Each row is a point. The ring and each string are closed loops that go straight from each point to the next, and from the last back to the first. Before rounding, they use only three directions, however many columns there are. Count how often each string passes through the ring. Passing back the other way cancels.
In the rows, 128 means zero.

Ring (8 x 3)
[[182 128 135]
 [185 162 133]
 [170 187 127]
 [135 196 116]
 [113 173 110]
 [115 135 112]
 [130 115 119]
 [161 109 130]]
String (14 x 3)
[[209 132 150]
 [209 166 151]
 [174 184 151]
 [152 188 151]
 [139 226 139]
 [124 216 107]
 [130 176  91]
 [135 157 113]
 [121 151 137]
 [135 144 125]
 [148 129  99]
 [151 136 117]
 [150 138 139]
 [179 117 158]]
Times through: 1
String (8 x 3)
[[163 169 107]
 [171 200 101]
 [146 220 117]
 [146 186  90]
 [144 171 106]
 [134 180 135]
 [137 193 147]
 [154 168 120]]
Times through: 0

Ring (9 x 8)
[[189 152  51 106 151 115 180 129]
 [152 193  67  80 148 129 164 135]
 [114 207  96  67 135 141 144 141]
 [ 87 195 138  69 112 147 122 145]
 [ 88 157 163  90  94 143 114 144]
 [116 106 148 123  95 129 124 139]
 [145  84 117 140 108 117 140 135]
 [175  84  83 145 125 109 160 130]
 [198 117  54 127 145 108 179 127]]
String (22 x 8)
[[ 48 136 162 102  91 147  94 149]
 [ 84 128  99 114 123 134 121 144]
 [ 82 106 107 127 116 131 116 144]
 [101  64 128 151  99 123 116 140]
 [109  85  81 143 126 121 131 139]
 [145 129 104 114 120 123 147 135]
 [202 103 133 127 102 111 165 127]
 [229  75  97 149 117  99 180 123]
 [219 111 107 126 117 107 178 125]
 [167 133  88 114 129 119 161 132]
 [160 133  42 119 153 116 166 133]
 [171 147  16 113 168 114 178 131]
 [141 158  35 104 160 123 161 136]
 [168 160 111  95 121 125 160 133]
 [184 190 117  76 122 127 169 131]
 [146 170 107  89 125 130 152 136]
 [ 99 188  75  81 143 139 139 143]
 [ 56 226  84  57 143 153 122 149]
 [ 52 207 102  66 132 152 114 150]
 [ 54 185 108  79 126 149 112 149]
 [ 51 187 167  70  95 155 100 150]
 [ 67 166 198  80  77 151  99 148]]
Times through: 0

Ring (10 x 14)
[[189 130 130 136 145 131 119  92  88 166 147 187 126 155]
 [163 192 116 144 152 131 112  79 100 141 141 184 111 152]
 [117 230 108 147 153 124 123  88 117 111 119 168 101 138]
 [ 87 230 106 146 151 119 139 104 126  98 102 156 103 128]
 [ 65 199 105 141 145 115 159 127 130  97  85 145 113 118]
 [ 68 140 108 133 137 113 175 148 124 115  79 141 130 116]
 [ 88  94 117 127 132 114 180 156 115 134  84 145 142 119]
 [123  56 132 123 130 117 175 156 102 156  98 153 149 127]
 [169  50 145 124 133 123 155 137  88 175 124 169 148 142]
 [187  77 142 128 138 127 137 116  85 177 138 180 140 150]]
String (24 x 14)
[[238  97 125 134 145 141 102  74  69 201 174 208 137 172]
 [229 123 129 137 148 139  99  72  75 188 171 205 128 170]
 [219 161  76 145 153 151  83  43  77 191 179 219 128 178]
 [180 176  58 146 152 148  95  53  89 175 160 208 128 167]
 [143 152 117 137 145 126 134 105 103 143 124 172 123 142]
 [148 154 151 136 145 119 138 114 104 132 121 164 115 138]
 [153 164 156 137 147 119 133 110 104 130 125 165 110 140]
 [141 155 137 137 145 121 138 113 105 134 120 165 118 138]
 [146 153 168 135 145 114 142 122 106 126 117 158 111 134]
 [179 181 171 140 151 120 118  95  98 132 140 173 101 147]
 [203 195 114 146 156 139  89  55  88 160 166 202 110 167]
 [188 156 155 138 149 126 117  92  92 149 145 180 112 152]
 [180 135 168 134 145 120 130 110  94 147 135 172 116 146]
 [146 131 145 133 142 120 144 121 102 141 119 164 123 138]
 [149 137  97 137 143 132 131  99  98 158 130 181 132 147]
 [143 127 136 133 141 121 145 121 102 144 118 165 127 138]
 [157 102 179 128 139 113 154 138  99 142 116 156 124 134]
 [193  58 201 123 135 114 152 142  86 163 128 162 132 141]
 [218  35 163 123 135 127 138 122  73 196 148 184 147 155]
 [202  44 184 122 134 119 148 136  81 178 135 171 140 146]
 [164  85 185 126 137 112 156 143  96 148 117 156 128 134]
 [140 120 150 131 140 117 151 130 103 139 113 159 125 134]
 [165 116  99 135 142 134 129  99  92 170 137 185 138 151]
 [197 111  68 138 144 148 107  70  79 198 162 209 146 168]]
Times through: 0
String (26 x 14)
[[161 157  92 140 147 136 118  83  96 159 141 188 127 153]
 [183 178  66 146 152 147  95  54  89 173 161 208 126 167]
 [209 192  80 148 156 148  80  40  83 175 176 215 118 175]
 [187 164 153 139 150 126 115  90  93 147 146 181 111 152]
 [153 136 186 132 143 111 147 131 103 128 116 154 112 133]
 [159 138 169 133 144 116 140 121 101 136 123 162 115 138]
 [141 140 128 135 143 123 140 114 103 142 120 167 124 139]
 [165 142  99 138 145 134 121  89  94 163 140 187 130 153]
 [201 128  79 139 147 146 103  67  80 191 164 208 138 169]
 [228  87 127 132 143 139 110  84  72 198 166 203 140 168]
 [198  72 188 125 138 118 143 129  84 166 135 169 131 146]
 [168  80 206 124 136 108 160 150  96 144 115 151 125 132]
 [154 103 145 130 139 120 148 127  97 152 120 165 132 139]
 [166  94  95 132 139 135 134 104  89 179 136 186 145 151]
 [187  54 111 127 135 134 138 112  80 195 141 188 154 154]
 [207  10 144 121 131 129 147 130  73 204 142 184 160 153]
 [199   7 200 117 129 114 163 156  79 182 127 163 148 141]
 [154  82 190 125 136 109 163 151  99 142 110 150 128 130]
 [142 115 140 131 139 120 150 127 102 145 115 163 129 136]
 [160 108  98 134 140 133 134 103  92 171 133 183 141 150]
 [209  72  83 132 140 146 115  83  73 210 162 208 154 168]
 [221  66 143 128 139 133 123 102  73 195 157 193 142 161]
 [232  84 127 132 143 140 108  83  70 201 169 204 140 169]
 [219 100 170 131 144 127 120 101  79 175 155 186 126 158]
 [158 120 192 130 141 110 150 136 101 132 116 153 116 133]
 [140 137 142 134 142 119 145 121 104 137 117 163 122 136]]
Times through: 4

Ring (8 x 14)
[[157 115 118  78 140 158 123 137 124 155 194 141 142 135]
 [147 106 119  91 133 132 131 138 124 161 166 134 146 137]
 [119  87 120 129 120 102 125 136 123 142 109 121 143 135]
 [111  80 126 141 114 102 122 132 118 135  94 120 138 133]
 [108  78 134 147 110 121 115 125 111 124  94 124 130 131]
 [ 95  76 124 159 113 120  97 130 117  98  82 115 126 128]
 [ 98  84 112 150 123 120  91 138 125  93  97 112 130 128]
 [132 103 113 107 135 144 107 139 126 125 155 128 136 132]]
String (23 x 14)
[[137 107 112 101 138 153 104 139 126 124 167 130 135 131]
 [158 113 126  80 136 169 122 132 118 153 194 145 137 134]
 [175 126 121  55 147 181 126 136 123 166 229 151 142 136]
 [188 134 120  39 151 183 135 138 125 181 249 155 146 138]
 [181 124 132  53 141 181 138 130 116 182 229 157 142 138]
 [177 123 126  56 142 166 140 134 120 183 220 152 146 139]
 [151 110 113  85 138 122 135 142 129 168 170 133 151 139]
 [115  89 108 129 126  91 120 144 131 135 107 114 146 135]
 [109  85 113 138 122  95 116 140 127 128  98 114 142 134]
 [132  95 126 114 124 130 123 132 119 144 138 131 138 134]
 [147  99 136  98 123 145 135 126 112 164 159 142 139 136]
 [100  71 128 156 107  84 126 131 117 134  68 115 139 134]
 [ 85  68 119 171 109  80 109 135 122 109  52 105 136 131]
 [ 85  65 126 173 105  88 109 131 117 109  51 109 132 130]
 [106  73 141 153 105 123 116 121 107 124  86 126 127 130]
 [112  77 146 145 106 141 115 117 103 125 102 132 124 129]
 [ 83  66 128 176 106 108  97 128 114  92  57 110 125 127]
 [ 71  64 115 187 108  90  88 135 122  78  40 100 127 126]
 [ 79  68 121 178 110 114  85 131 118  77  59 107 122 125]
 [127  94 130 121 122 153 108 127 114 123 140 133 128 130]
 [126  94 124 120 124 137 114 132 119 131 135 129 134 132]
 [ 85  78 104 164 122  99  87 143 131  83  73 102 132 128]
 [ 78  81  91 167 128  96  74 150 138  65  72  94 132 126]]
Times through: 0
